Each point is reached from the start by the listed moves, each made 0, 1 or 2 times, or once backwards (-1), plus a little noise. Is the number of moves made odd or even? Then give how often each move was made.
(in the rows, 128 means zero)

Moves:
(1): [148 125 156 121]
(2): [109 131 179 148]
Start: [123 125 121 135]
Points:
[104 127  94 141] => odd (-1, 0)
[144 122 231 142] => odd (2, 1)
[182 116 128 100] => odd (2, -1)
[164 118 175 122] => even (2, 0)

Moves:
(1): [124 141 171  94]
(2): [135 136 184 181]
(3): [123 144 120 100]
(4): [113 130 149 115]
Start: [123 134 138 131]
Points:
[117 148 180  98] => odd (1, 0, 0, 0)
[ 98 132  52  71] => even (-1, -1, 1, 1)
[130 164 104  88] => odd (0, 0, 2, -1)

Moves:
(1): [145 122 130 117 123 136 145 129 123]
(2): [107 140 140 144 128 147 113 111 130]
(3): [140 122 119 124 143 127 124 125 115]
(4): [109 144 117 115 134 131 134 110 102]
(5): [136 116 127 137 102 129 121 140 139]
(6): [135 128 127 111 117 129 121 123 134]
(7): [145 119 131 143  96 123 131 122 171]
(8): [129 136 118 125 130 137 128 134 131]
Start: [138 114 114 133 139 134 131 126 117]
Points:
[224  42 104 124  96 104 111 168 137] => even (0, -1, 2, -1, 2, 1, 0, -1)
[140 111 139 124 121 153 127  99 117] => even (1, 1, 0, 0, 0, 1, 0, -1)
[137 121 129 177  34 164  72  85 238] => odd (-1, 2, 0, 0, 1, 2, 2, 1)
[207  71 107 138  39 105 139 137 217] => odd (0, -1, 0, 0, 1, 1, 2, 0)
[ 43 200 105 152 139 181 112  53 127] => even (-1, 2, -1, 2, -1, 0, 1, 2)

Moves:
(1): [131 125 151 126 132 119 129 134 132 130 130 126 105 129]
(2): [143 133 131 121 139 132 143 125 133 123 130 123 118 120]
(3): [148 127 127 123 128 123 130 120 116 125 128 135 116 123]
(4): [120 138 170 139 131 132 131 133 131 124 134 124 133 136]
(5): [125 137 126 100 143 113 105 113 105 136 118 134 127 129]
(6): [142 135 116 122 118 124 133 119 139 123 131 136 130 130]
(7): [122 130 115 130 130 132 113 142 118 140 120 141 137 141]
(8): [141 130 135 125 121 130 139 130 141 120 121 123 126 127]
(9): [126 131 141 122 120 126 140 142 127 133 129 133 142 118]
(10): [129 141 133 121 137 123 131 130 131 115 131 126 122 124]
(11): [135 121 154 124 144 120 109 130 129 125 135 130 117 131]
Start: [129 127 137 125 129 128 136 119 112 124 132 129 127 136]
Points:
[179 123  90 107 150 137 162 115 104 122 107 122  71 127] => even (1, 2, 1, -1, 0, -1, 1, 1, -1, 0, -1)
[172  80 183 132 150 104  82 172  94 137 127 158  57 160] => odd (2, -1, 2, -1, -1, -1, 2, 1, 0, 0, 2)
[ 93  99  94 149  92 150 112 192 108 170 120 167 210 153] => odd (-1, -1, -1, -1, -1, 0, 2, 0, 2, -1, 1)
[195 194 249  50 183  78 142  81 103 100 140 140  56 137] => even (2, 2, 1, 2, 2, 2, 0, 0, 0, 1, 0)
[129 172 194 142 148 159 151 134 153  87 125 108 149 165] => even (-1, 1, -1, 2, 0, 0, 1, 2, -1, 1, 0)

Moves:
(1): [134 123 126 126 126 138 133 110 125 144 153 111 124 128 137 128]
(2): [131 125 134 123 126 139 134 130 127 139 123 131 115 124 111 121]
(3): [122 144 125 127 124 135 115 131 122 142 124 117 147 151 118 125]
(4): [118 126 128 119 137  96 104 138 129 126 135 129 126 136 131 123]
(5): [120 136 128 137 120 115 134 120 120 121 133 130 125 125 127 137]
(6): [123 116 136 144 142 122 130 130 130 136 129 126 129 131 128 114]
(7): [134 133 125 133 124 133 119 134 126 121 132 121 116 137 123 127]
(8): [134  95 118 146 138 126 123 127 144 135 118 109 141 123 134 138]
(9): [136 123 136 126 126 139 108 132 106 128 126 137 135 110 150 110]
(10): [127 128 107 128 126 130 143 129 139 122 139 127 128 128 135 112]
(11): [115 139 111 119 125 125 133 120 113 115 136 125 132 136 133 137]
(12): [128 141 119 143 127 107 127 133 141 131 141 128 125 115 113 131]
(13): [133 142 112 118 139 130 121  98 121 131 111 138 123 124 131 107]
(14): [126 131 131 130 129 127 114 122 139 141 140 150 129 138 126 118]
Start: [126 133 124 138 126 125 136 135 140 130 123 119 135 125 127 130]
Points:
[ 84  75 150 152 172  74  72 115 155 213 156 129 161 182 135  79] => odd (1, 1, 1, 2, 1, 2, -1, 1, 0, 0, 0, -1, 0, 2)
[120 165 127 119  98 113   7 161  85 136 143 131 151 173 161  71] => odd (0, 0, 2, 2, 2, -1, 2, 0, 2, 1, -1, -1, 0, 1)
[125 152  73 124 134  56  71  76 170 173 226 160 142 109 185  55] => even (2, -1, 0, 2, 1, -1, -1, 0, 1, 2, -1, 1, 1, 2)
